Rows are points. Any point is a mix of the corners, with weights that add up to 1. It lies inside the corners' shape when no weight is negative. Is each point inside? If not, which corners have a negative weight?

Corners:
(1): [ 77 -28   6]
(2): [-50  27 -79]
(3): [ 52 -82  36]
(4): [-40  63  -2]
Points:
[ 40 -20  -5] -> inside
[ 28 -25 -25] -> outside (4)
[-34  49 -29] -> outside (3)
[18  9 23] -> outside (2)
[ 69 -49   2] -> outside (4)
[ -7  36 -18] -> outside (3)

Corners:
(1): [-87 -93 -21   4  17  35]
(2): [ 92 -45   9  85  10 -29]
(3): [-66 -26 -33  66 -62  60]
(4): [-56 -37  56   3 -24 -46]
(5): [-40  19  78  30   5  -7]
(6): [ 69 -26 -46   7  76 -85]
(7): [-10 -20   0 -18 -37  42]
Points:
[ 45 -27 -26  17  50 -58] -> inside
[ 85 -36   2  39  32 -27] -> outside (3, 4)
[-10 -28   9 -22  24 -30] -> outside (2, 3)
[-28 -35  35  13 -17 -27] -> inside
[-35 -45 -26  38 -25  14] -> outside (5)
[-21 -48   6  20  -6 -21] -> outside (5)
[  2 -59  -2  41  10  -1] -> inside

Corners:
(1): [  4  46 -39 -50 -35  46  12 -25   2   1  37]
(2): [-19  -9  11  -8  -6 -12  39   9 -41   5 -95]
(3): [-20  -6  30  26  31 -12  25  34 -56   6 -29]
(4): [-10 -35   8 -14  29  -3 -29  13 -32  20 -11]
(5): [ 26  23 -27   1  65   6 -55 -31  11  40  90]
(6): [ 19   0 -26  13  16  20 -34  -4  -8  35  33]
(7): [-23  -1   5 -15 -33 -28  37   8 -43  21 -26]
(8): [ 22  25  10 -54 -68  10  27  32  48  -8 -51]
(9): [ 33 -30 -23 -12  18 -16 -15   0  16 -10  36]
(10): [-18  21 -14 -16  -6  41  20  -6  39   9   2]
(11): [-32  31 -44  -5 -38  10   4  19  15  -7  14]
(12): [ 22 -18  39  20  24 -31  -9 -12 -36 -24 -11]
Points:
[ -9   3  -5  -8  -3   5  14   3 -11  10 -25] -> inside
[  3   0   4  -4   2  -7   5  12 -20   5 -12] -> outside (10)
[-12   2   0   4   7  -3  -5  13 -12  11   3] -> outside (1, 2, 9)
[ -5  23 -20 -16  -1  24 -11   2  11  24  29] -> outside (2, 9, 12)
[ -1  11 -21  -6   3   8   0 -13   1   7  15] -> outside (3, 4, 8)
[  5   1 -15  -1  14   4 -11  -5 -10   9  31] -> outside (2, 8)
[ 16   7 -10 -22   8  18 -13  -7  20  12  15] -> outside (3, 7, 11)

Corners:
(1): [ 38   9   0  34   0  16  13  14 -10  31  49 -14   7  44]
(2): [ 19 -27  18  21  -6 -63  36 -37  12   1 -23  43  51  12]
(3): [-11 -31 -24  30 -22  35 -16 -39 -37  42  34 -16  -6  32]
(4): [-22  28  55 -34  73   8   4 -66  12  25  -3   8  42 -55]
(5): [-32  -7  27  -5  60  -1  -9 -40  32  -6  -5  20  72 -38]
(6): [ 31  17  -3  19  42 -28 -17 -44   1 -42 -59  67  73 -45]
(7): [  5 -17 -56  53 -47  39  28  20 -20  -5  21 -14 -41  33]
(8): [ 26 -33  51  33  68 -18 -19 -14 -26 -45 -38  46   3  -2]
(9): [ 40  -5  70  25  13 -37 -31 -36  13 -70 -75  29  30 -21]
(10): [ 11   7  12  17  55 -54  13 -68  31  -4 -76  12  60   9]
(11): [ -5 -28 -95 -25 -17  -1  -8   8  -8 -27  49  -8 -30  47]
(12): [-35  -5 -54  21   2 -32 -19  38 -43 -21  31 -25 -52  32]
(13): [  2 -21 -29  23 -25  63  18  42 -38  37  11   2 -20  50]
(14): [ 14 -48 -40  17  -2   6  -9  39 -23  43  23 -41 -43  29]
(15): [ -4 -33 -36   0 -28  26  40  30 -49  27  61 -51   0  21]
Points:
[  4 -16  -3  20   6  -4  -5 -25 -13   3  -3   2  10  13] -> inside
[  0 -15  -8  16   5  -5   2  -6 -13  -2   7   4   4   9] -> outside (10)
[  5 -16 -15  16   1  -2  12  -3 -16   0   6  -3   9  13] -> inside
[  0 -17  -8  12   8  -1   2 -12  -8   6   7  -6   3  18] -> outside (6)
[ 13 -18 -21  30  -6  -3   9  10 -13 -11  -4   6  -4  23] -> outside (3, 4)
[ -6 -10  -4   8  18   1  -4 -15 -15  -1   2   8   7  -5] -> outside (1, 10)
[  9 -11  -3  13  17  -7   2  -9  -8   2   2   6  15  14] -> outside (7)
[ -4   1 -19   8   1  12   1 -10 -11  -5   9  -8   7  12] -> outside (2, 8, 14)
[ -2  -4   6   4  22   9   7 -16  -7  13   7   0  19  -1] -> inside
